Every row gives one point. To make a cloud, some directions were put in groups of two or more. Within a group, all points are equally far from the middle, so they leave a hole (a ring in 2 directions, a hollow ball in 3). The other directions are filled evenly. Then the cloud was stretched, turned, moved and blurred a little. Count the holes, and give their numbers of directions, smallest first.

Cloud (14 x 2)
[-0.20 +0.31]
[+0.07 -0.28]
[+0.61 -0.03]
[+0.22 -0.29]
[+0.03 +0.32]
[-0.44 +0.09]
[-0.20 -0.19]
[-0.44 +0.07]
[+0.12 +0.32]
[-0.27 -0.16]
[+0.54 +0.11]
[-0.44 +0.12]
[+0.01 -0.26]
[+0.29 +0.27]
Holes: 1 (2)

Cloud (15 x 2)
[-0.35 +0.22]
[-0.36 +0.20]
[+0.19 +0.27]
[-0.25 -0.35]
[-0.36 +0.21]
[+0.28 +0.15]
[-0.30 -0.29]
[+0.01 -0.43]
[+0.14 +0.31]
[-0.16 +0.36]
[-0.37 +0.19]
[-0.25 +0.32]
[-0.27 -0.34]
[+0.10 -0.40]
[-0.31 -0.29]
Holes: 1 (2)

Cloud (20 x 3)
[+0.23 +0.48 -0.02]
[+0.41 -0.11 +0.05]
[+0.10 +0.48 +0.26]
[+0.38 +0.33 +0.19]
[-0.06 -0.36 -0.07]
[-0.49 -0.15 +0.06]
[+0.15 +0.38 -0.22]
[-0.12 -0.33 +0.06]
[-0.30 -0.25 +0.14]
[+0.41 -0.12 +0.05]
[+0.12 +0.12 -0.41]
[-0.34 +0.09 +0.38]
[-0.45 -0.12 +0.17]
[-0.53 +0.16 +0.20]
[+0.26 +0.48 +0.05]
[-0.56 -0.01 +0.10]
[+0.48 +0.31 -0.07]
[-0.39 +0.37 +0.06]
[-0.30 -0.24 +0.13]
[-0.28 -0.12 +0.29]
Holes: 1 (3)

Cloud (27 x 4)
[+0.05 +0.17 -0.50 -0.03]
[-0.13 +0.04 +0.22 -0.03]
[+0.18 -0.58 -0.33 -0.13]
[-0.05 +0.19 -0.39 +0.25]
[-0.14 +0.00 +0.25 +0.06]
[-0.21 -0.20 -0.17 -0.49]
[+0.04 +0.20 -0.49 +0.01]
[-0.22 -0.05 +0.13 -0.20]
[-0.16 -0.05 -0.49 -0.21]
[+0.27 -0.18 +0.31 +0.46]
[-0.29 -0.16 -0.18 -0.36]
[+0.29 -0.41 +0.35 +0.22]
[+0.15 -0.62 -0.03 -0.34]
[+0.08 +0.27 +0.04 +0.31]
[-0.14 +0.00 -0.33 +0.42]
[+0.22 -0.62 +0.20 -0.13]
[+0.09 -0.59 +0.28 +0.14]
[+0.20 -0.23 +0.35 +0.39]
[-0.02 +0.17 +0.18 +0.07]
[+0.00 -0.06 -0.25 +0.60]
[+0.56 -0.22 -0.07 +0.28]
[-0.26 -0.05 -0.41 -0.06]
[+0.41 -0.24 -0.13 +0.57]
[+0.14 -0.01 +0.05 -0.48]
[+0.22 -0.61 +0.22 -0.09]
[-0.33 -0.23 -0.17 +0.17]
[-0.26 -0.40 +0.05 +0.25]
Holes: 2 (2, 2)

Cloud (46 x 6)
[+0.42 -0.13 -0.56 +0.47 -0.14 +0.15]
[+0.17 -0.34 -0.01 +0.23 +0.30 +0.62]
[+0.38 +0.36 -0.23 -0.26 -0.21 +0.09]
[+0.47 +0.28 -0.36 +0.01 -0.41 -0.10]
[-0.12 +0.20 +0.04 -0.34 +0.16 +0.24]
[+0.14 -0.07 -0.09 +0.06 +0.08 -0.56]
[-0.46 -0.14 -0.26 +0.38 +0.19 -0.02]
[-0.29 +0.30 +0.26 +0.05 +0.11 +0.24]
[+0.35 +0.30 -0.07 +0.47 +0.25 +0.38]
[+0.62 -0.35 -0.20 +0.02 +0.10 -0.03]
[+0.27 +0.31 -0.23 -0.32 -0.05 -0.21]
[+0.63 -0.28 -0.19 +0.06 -0.25 -0.11]
[-0.09 -0.44 -0.41 +0.12 +0.18 +0.25]
[+0.05 -0.11 -0.40 +0.00 +0.43 -0.21]
[+0.05 +0.45 +0.24 +0.01 -0.08 +0.29]
[-0.07 +0.25 -0.29 +0.06 +0.47 +0.32]
[+0.31 +0.34 +0.28 +0.20 -0.31 +0.36]
[+0.28 +0.07 +0.26 -0.04 +0.58 -0.18]
[+0.09 +0.06 +0.25 +0.20 +0.10 -0.49]
[-0.11 -0.09 +0.50 +0.07 -0.02 -0.05]
[-0.34 -0.09 +0.23 +0.18 +0.43 +0.34]
[+0.32 -0.16 -0.58 +0.28 -0.01 +0.50]
[+0.14 -0.16 +0.61 +0.02 +0.04 -0.01]
[-0.01 +0.27 +0.27 -0.29 +0.16 +0.13]
[+0.14 +0.33 +0.15 +0.36 +0.29 -0.31]
[+0.01 -0.14 -0.07 -0.22 -0.14 -0.30]
[-0.17 +0.32 -0.19 +0.65 -0.02 +0.38]
[+0.50 +0.33 +0.02 +0.42 +0.21 +0.24]
[+0.06 -0.35 -0.09 -0.22 -0.23 +0.03]
[+0.17 +0.36 +0.12 +0.37 +0.40 -0.12]
[+0.33 +0.17 -0.32 +0.09 -0.61 +0.11]
[-0.04 -0.27 +0.07 -0.33 +0.10 +0.31]
[-0.22 +0.00 +0.47 +0.04 +0.06 +0.04]
[+0.37 +0.07 -0.10 +0.45 +0.20 +0.59]
[+0.43 -0.05 -0.10 +0.26 -0.61 +0.02]
[+0.27 +0.18 +0.26 -0.01 +0.55 -0.19]
[+0.57 -0.31 -0.16 +0.10 -0.24 -0.17]
[+0.53 +0.09 -0.22 +0.26 -0.55 -0.08]
[+0.53 -0.15 -0.12 -0.15 -0.39 +0.28]
[+0.10 -0.17 -0.07 +0.27 +0.18 -0.48]
[+0.08 +0.26 +0.15 +0.38 -0.43 +0.45]
[+0.14 -0.11 -0.14 +0.31 -0.63 +0.28]
[-0.51 +0.10 -0.29 +0.36 +0.07 +0.03]
[+0.04 +0.10 +0.39 -0.32 +0.22 +0.04]
[+0.24 -0.28 +0.11 +0.12 -0.14 -0.40]
[+0.02 -0.07 -0.04 -0.44 +0.04 -0.07]
Holes: 3 (2, 2, 2)
